Each row of a before or after table is a point. The points were changed in one or more steps. Then noise was added and the rows were shuffled. The steps act on how far a point lies along the listed directions, d1 being the first. What was done? A step turns or swaps two directions, mirrors them in a line or flattens them onto one, adds a multiple of one to another, or multiplies one. Angles are multiples of 10 degrees, from the lower direction toward the higher: turns from -170 to 170, lines from 10 to 170 but not 90. Use the fewest steps. Two steps may share a direction if one is a turn and the other turns, adds or multiplies; they go together, in the order done. Otherwise the lowest direction goes first.

Directions:
(1): [ 45 -26   5]
(2): [-20 -39 -28]
(3): [ 17  22 -44]
Before:
[[  3 -36   9]
 [ 38  -2 -27]
 [ 65  15  12]
 [-15 -20 -42]
 [-48 -24  11]
 [ 21 -20  52]
 [ 56 -12 -18]
 [-29 -14  -5]]
After:
[[ -6  14  66]
 [ 24 -21 -44]
 [-38  -1  26]
 [-34 -16  46]
 [  5 -14 -31]
 [-35 -20 -30]
 [  9 -38   6]
 [ 44 -19  36]]
Steps: mirror d1 and d3 in the line at 140 degrees

Directions:
(1): [-27  40 -24  26]
(2): [ 38  12 -42 -17]
(3): [-37 -23 -29 -29]
(4): [  7 -36 -22  42]
Before (9 x 4):
[[ 13  30   6 -35]
 [ -3 -42   4  -2]
 [ -8  31  37 -71]
 [-24  32  13  24]
 [ 21   4 -38   3]
 [ 47 -25 -27  42]
 [-51   2 -62  33]
 [ 13  28 -29 -20]
 [-30 -41 -52 -20]]
After (9 x 4):
[[ -5  47  52 -44]
 [-18 -25   5  27]
 [ 33  -1 -70  18]
 [  5  39 -32   4]
 [  5 -39 -15  18]
 [ 13 -50 -14  18]
 [ 30 -26 -15 -10]
 [ 13  17  23 -39]
 [ 35  -7   7 -32]]
Steps: turn d1 and d2 by 70 degrees; flatten d3 and d4 onto the line at 80 degrees

Directions:
(1): [-30  51  26 -50  -7 -15  13  13]
(2): [ -1  34  15  30 -33  48 -31  22]
(3): [-19 -22  41  35  -4 -10  45  36]
(4): [ -1  17 -28  21 -60 -31  25 -24]
(5): [-30 -39   2 -31 -30  46  17 -23]
(6): [-20  -6  49  17  -2 -22 -35 -49]
Before (10 x 8):
[[ -5   0   1   5  16  31  -1   8]
 [-20  13 -71 -13 -54 -35  41 -36]
 [ 12  -6 -41   0 -18  34 -14  18]
 [ -4  19 -27 -58  -8  29   0 -25]
 [-26  -1 -45 -40 -74  18  68   1]
 [  8 -28  13 -26   9   8 -21 -12]
 [ 45 -11  -3  52 -19  -6  11   5]
 [-31  48  43  -8 -49 -15  32 -11]
 [-33  11  25  16 -52   1 -26 -42]
 [ 13 -66  22  -2  55  28  56  42]]
After (10 x 8):
[[  3 -15 -23  28 -20  19  15  38]
 [  1 -36  30  -1   6  -8   3   1]
 [-22   5  14   0 -15  -1  62  23]
 [ 38 -36 -23 -45  76  41 -11   7]
 [ -3   1   4   7  16  30  -2   7]
 [-14  64  14 -38 -35  -8 -10 -34]
 [ 52  -4 -24  25 -18   9 -17 -20]
 [-19  16 -66   7 -54 -48  46 -26]
 [ -3  29 -61 -40 -53   4  44  -1]
 [-25  16  21  19 -47 -11 -31 -39]]
Steps: mirror d3 and d4 in the line at 100 degrees; multiply d5 by 0.4

Directions:
(1): [ 22  -3  33 -16   0 -43  -2 -44  50]
(2): [-38 -32  37   9  15  15  49 -31 -19]
(3): [  4   5 -47 -63   5   5  39 -17   0]
Before (11 x 9):
[[ 25  25   9  -9   1 -32 -12 -16  20]
 [  1  14 -53 -79   8  27  41   8 -21]
 [ -5 -27  24   2  -6  -6  24 -14  27]
 [ 12  -2  12 -14   4 -23  -2 -27  33]
 [ 20 -13  21  13  -1 -32 -34   2  26]
 [ 16  10  -2  -8 -13 -13 -17  11   6]
 [ 26  16 -92 -68 -10  25  22  21 -18]
 [ 11 -24  -4 -77  21  -4  79 -74  -6]
 [-21   6  18  -1  10   2  -6  -9  12]
 [ 23   7  -2  -9 -18 -27 -23   3  19]
 [ 13 -17   9  -5  19  -4  18 -40   9]]
After:
[[-14  13  10  -1   4  -3 -19  -1  16]
 [ 15 -18  28  23  16  -8  -7 -30  10]
 [ 10   6 -11 -29 -11  -7  11  -3   0]
 [ 17  23   4 -25   6 -29  13 -26  16]
 [-17 -49  97  36  18  -5  39 -60 -18]
 [-47 -24  34 -10  23  36  65 -12 -43]
 [ 30   0 -12 -24  -3 -35 -21   0  29]
 [  6 -16  30  22 -16  -7  -7   0  31]
 [ 13  -4  17  -8   5 -22   1 -28  28]
 [-37 -41 -15 -27  10  45  88 -25 -51]
 [ 12   2 -13 -37  -8 -22   9 -15  13]]
Steps: turn d2 and d3 by -80 degrees

Directions:
(1): [-43 -41   2  26 -64  25  13 -24   0 -29 -14  11]
(2): [ 29   9 -47   7 -38 -27  48  25   9   2 -20 -46]
Before (9 x 12):
[[-25 -15  13  -8  -4  21  -8 -10 -21   5  -4  10]
 [-41 -18  27  11 -10   7 -19 -17 -26 -26   2  22]
 [ 25  40 -37  -6   0 -50  40  41  -4  26  -4 -34]
 [-21 -12  33  13  10  16 -19  -9  -2   3  14  30]
 [-22 -50  14  21 -60  40 -10 -24  28 -36 -28  28]
 [ 91  48 -59 -11 -10 -64  74  42   5  18 -32 -74]
 [  6  -1 -23  20 -22  -3  16   9  -6  -7   6 -31]
 [  6  -1  23 -13  31   5 -23   5  -4   5  15  29]
 [-61 -38  64  16  -6  55 -58 -30 -25 -25  31  64]]
After, 9 rows:
[[  9   6  17 -11  31   3 -27   3  -4   9  14  29]
 [-23 -16  14  -8   8  22  -7  -9 -25   6  -1   9]
 [-20  -9  31  11  21  12 -23  -8   2   9  20  24]
 [-29 -45  22  24 -55  46 -21 -28  24 -39 -26  36]
 [ -3  -8 -21  20 -24   1  13   2  -9 -13  11 -27]
 [-58 -30  75  11   5  51 -65 -32 -27 -21  28  68]
 [-38 -12  28   1  -4   2 -15 -13 -22 -20  10  29]
 [ 83  33 -66  -2 -30 -63  91  39   7   8 -36 -80]
 [ 16  26 -37  -4 -12 -54  46  34  -6  26  -4 -33]]
Steps: turn d1 and d2 by -10 degrees

Directions:
(1): [ 32  -9 -62 -28  -3 -25 -21   6   8  63 -18  -5   4  36]
(2): [ 33   7 -17   7  31  -5  22  26  27  -1 -38 -34  17 -73]
(3): [-67 -28 -42  -7  27  35  12  50 -18   0 -17  13 -12   0]
(4): [  7 -43  -4 -23 -29   0 -50   6 -19 -54 -24 -54   3   4]
(5): [-22   9  -2 -14  -1  -2 -47  28  80  -5  47   0  -4 -11]
(6): [ -4  68   4  -9 -32  33 -45  22 -29  12 -26  20  27 -19]
Before, 10 rows:
[[  6   4   2   6   6  17  63  -6 -56  25 -37  17   1  -8]
 [ 53  10  -1 -16 -57 -39 -18 -50 -45  11 -19 -22  19  30]
 [-27 -19   8  30  59   9  92  16  -2 -51  -8 -26  -5 -73]
 [-18  24  -9  15   8   9  25   2 -36  51  -5  53   2  38]
 [-17  28  49   5  12  23  47  -5 -31 -18 -13  24 -12 -19]
 [-18  -5 -28 -34  14  12 -12  20 -59  36 -43  -9  -7   5]
 [-29  48 -38  -2  18  15 -33  21  18  47  -4  37  14   6]
 [ 54 -19  25  36  25 -41  29 -24  27 -34  12 -32 -14 -17]
 [ 24  18  45  -2 -51   8 -60 -13 -12 -46 -42 -47  33 -31]
 [-19 -42 -30 -10   6 -20 -36  11  31 -27  -1 -34 -14  14]]
After:
[[-21 -56  25  -2  10 -11  48 -19  26 -26  41  -1 -29  14]
 [-17  -8 -40  25  44  12  47  29 -50  15 -47  13 -16  -7]
 [-57   3   3  14  16  10  73 -25 -57  31  45  60 -22  57]
 [ 11 -17  60  28  -5 -17   3 -16  30 -58  28 -17   2 -11]
 [ 18  16 -29  -6 -22 -13 -33 -16 -35  31 -44   4  11  35]
 [  4 -37  13 -35  -2 -31 -38 -24  10  -6  39 -27 -28  38]
 [-15  10  33  -3  33  -2  49 -10  32  13  24  29 -25  -1]
 [ 23 -52 -55 -15  13 -36  12  20  40  -6 -21 -61   5 -42]
 [-16  -5 -60 -21  26   2 -16  39  66  74  -8   2   0   5]
 [-25  19  28   3 -13  13 -67  -9  18 -53  29  -5  10  -8]]
Steps: swap d1 and d4; turn d2 and d3 by 120 degrees; swap d5 and d6

Directions:
(1): [ 47  31  24 -11 -12 -14 -47  -6  81  14  -5  43 -10  -4 -13 -19   2   5
  22 -42]
(2): [-18  54  68 -17  19 -19   1 -22  -6  11 -51 -16  -3   7  -4  17  32 -53
 -33  20]
(3): [-26  -9 -27   9  95  23  20 -17  38   4  31  30  -3  17   6  13  21 -41
  12 -13]
(4): [-60  33 -11 -24  -4  -9 -43   7  14 -71   9   4 -48  11  44 -13  -1  17
  11  23]
Before, 11 rows:
[[ 42 -60 -42  12  38  26  44  12   3  29  32  20  51   6 -24  26   0  -9
   11 -21]
 [ -6   7  -8  10  76  16  32 -28   6   4 -12  20   5   9 -20  28  42 -70
    1  -3]
 [-25   0  -7  -7  85  13  19 -23  20  21  15  -3  -2  18   7  22  28 -40
   15  -1]
 [  3  -1   1   5 -27 -17  21   2 -48  16 -16 -35   9   4 -26  -5 -10  10
   -1  15]
 [-18  20   5   9  76  12  23 -33  32  32 -26  35  -6   7  -4   5  20 -41
   -6 -22]
 [  2  -1  23  -4 -47 -31 -35   6  -7 -11  -9 -19 -11 -11   9   4 -38  32
   -4  22]
 [ 32  -3  10   3 -85 -15 -14  32 -52   2 -28 -24   5 -17 -16 -10 -28  42
    6  42]
 [ 50  13  28  -7 -78 -33  11   0 -27  27 -28 -18  47 -18 -27 -22 -30  15
    1  11]
 [ 61  -6  33  -2 -84 -14 -37   7   9  15 -45 -33  18 -23 -26 -23 -19  34
    7 -14]
 [-36  -2  16  10  95  19  34 -17  -1  25 -10  16  18  11   1  19  37 -81
  -39   0]
 [-23  -8 -18  17  94  30  14 -12  38  13  24  16  -8  15   9   7  16 -43
   19  -8]]
After, 11 rows:
[[ 24  23  32 -10 -84 -25 -29  26 -36  -9 -37 -21  -8 -15 -11 -12 -20  33
    1  45]
 [ 10  28   1 -23 -81 -37 -31  11  -2 -32  -8  -5   5 -10  10 -43 -39  46
   24  18]
 [ 33  17  29 -17 -79 -23 -65  11  32 -24 -37 -25 -12 -16  -4 -33 -19  40
   15  -7]
 [-23 -29 -43   1  74  21  23 -10  10  12  39  -4   2  16  14  15  16 -14
   28  -3]
 [-62  25 -14 -33  44   2 -16   9  13 -72   8   9 -22  27  39  19  16 -21
    4  33]
 [-38 -66 -74  26  67  40  24  16  -1 -14  56  30   8   2  21  -5  -6  -7
    1  -9]
 [-30 -15 -28  21  92  34  19 -12  26  11  28  13  -7  15  16   7  14 -39
   18   1]
 [-22 -22 -58  21  61  28  19 -12  32   4  20  46 -13   4  11  -8  -7   7
   24 -30]
 [-15   6 -16  -1 -39 -22   2   8 -38 -15  -3 -33 -14   8  -9 -18 -18  30
   13  19]
 [ 27  -7  39   1 -42 -30 -21   1  -4  22 -19 -17   7 -15 -10  11 -34  18
  -11  11]
 [-17 -32 -73  19  58  29  22  -4   4 -29  36  28  -8   5  -1  13  14 -17
   30  -8]]
Steps: turn d1 and d3 by 10 degrees; turn d2 and d4 by -160 degrees

Directions:
(1): [-22  16  -1  -9   9  62  28  -7  37  -1 -24  56 -24   1  29   6  -3  55
  45  26  -2   9  28  54]
(2): [-38 -12 -51  -7  45 -10  -4   3   5 -24  -9   0  31  -8  36   7 -67  41
 -36  -2 -16   7 -67  -1]
(3): [ -3  31  50  11  29   8 -26  -8  61 -11  43 -25  23 -35   5  61  21   6
  -4 -47  17 -23 -18  28]
(4): [-61  22  18  32   3   0  18  80   7   0 -20 -28   4   7  11   9  36  23
  28   0  -6  33  -3 -64]
(5): [ 23  18 -18 -15 -18  18 -28   9  29  30 -14 -10 -66 -27 -18  -4 -46 -17
  25 -56   2  65 -27 -12]
Before:
[[ 10 -12 -27  -4 -25 -45 -26   6 -47   2 -10 -35 -15  -1  -7 -34 -32 -47
  -12  -8 -14  19 -34 -60]
 [ -6 -30 -12   7   4 -52  10  -9 -49 -36  19  -3  74  37  -5 -28  -4 -27
  -63  31 -23 -52 -10 -34]
 [-40  12 -25   0  60  26 -20  16  53 -15  15   3  19 -29  40  42 -80  66
   -6 -24  -8  31 -64  26]
 [-36   5  18  61  15 -61 -27  62 -10  -8  24 -65  39  13   4   9  34 -20
  -59 -17  -3 -11 -22 -71]
 [ -7   5 -12 -22  15 -28 -32   5   4   0  26 -36  13 -21  -2  27 -28 -19
  -24 -41 -15 -16 -51  -8]
 [-20  10  11  11  10 -42 -30  15  -3 -33  24 -63  28  -5   7  50 -10   4
  -37 -42   1 -17 -26 -21]
 [  9   4  -1  -9   8 -40 -27  -3 -12   0  25 -11   8   2 -16   7  -4 -20
  -40  -6  13 -24 -13   2]
 [ 17  11  -5 -16  23  -3 -25  -1  24  -5   6 -27  -1 -36  -9   6 -37  -5
  -27 -52 -15   3 -44  26]
 [ 28   2 -10  11 -17 -10  -6 -15 -13  11 -12 -17 -10 -10   3   5 -14 -21
  -16 -10   3   4  -5  17]
 [-10  20   8  -3  -4  25 -17 -14  29  -6  19  20   1  -6   9  -2 -11  55
   14  15  -6  -7   8  45]
 [-38  14  27   6  30  22  18 -26  13 -30  21  35  35   1  46  21  34  63
    3  44  -4 -63  37  95]]
After, 11 rows:
[[-28  10   0  49   5 -51 -37  67  -4   6   9 -68  11   5  -3   4   3 -27
  -49 -33  -3  17 -35 -82]
 [ 20   5  11 -20 -20 -28 -25   6  -9  20  25 -28 -13 -10 -31  11  13 -50
    2 -32  -4 -16  -2 -13]
 [ 21  -4  17   4 -34 -42 -20  -3 -38   2  10 -40  -6   4 -20 -19  19 -62
   -9  -5  -6  -6   4 -49]
 [ 13   4 -10 -16   0 -39 -25   3 -13   8  18 -13  -3  -1 -18  -2 -15 -26
  -39 -14  16 -13 -16  -1]
 [ 28  25  35   8 -27  44 -11  17  35  36  14   4 -55 -14 -23  11   6  -8
   59 -19  16  40  42  15]
 [ 32   2  -1  17 -17 -15  -1 -19 -15   9  -7 -16   0   1  -2   5   1 -18
  -16  -2   5 -12  12  20]
 [ -9  19   3   2 -13  30 -21 -12  24   1   9  20 -14  -4   4 -11 -15  50
   26  16  -6   6  14  42]
 [  0  12   9   9 -19 -37 -26  17 -15 -12  11 -65 -12   0 -11  29  -6 -14
  -15 -45   0   8  -2 -34]
 [ 44   6  34  -8 -17  -3 -12  -1   0  11   7 -21 -14 -12 -38  -6  28 -32
   -2 -26  -3 -14  20  24]
 [-37  18 -42 -16  32  30  -7 -13  34  -9 -12  25 -20 -22  52   9 -64  72
    3  -4 -14  19 -30  76]
 [  5  -7 -40  -9   4 -33 -27  -2 -11 -12   9 -18  20  -2  -9 -15 -72 -28
  -51 -38 -21  15 -63 -43]]
Steps: turn d2 and d5 by 110 degrees; multiply d5 by 0.7; multiply d3 by 0.4
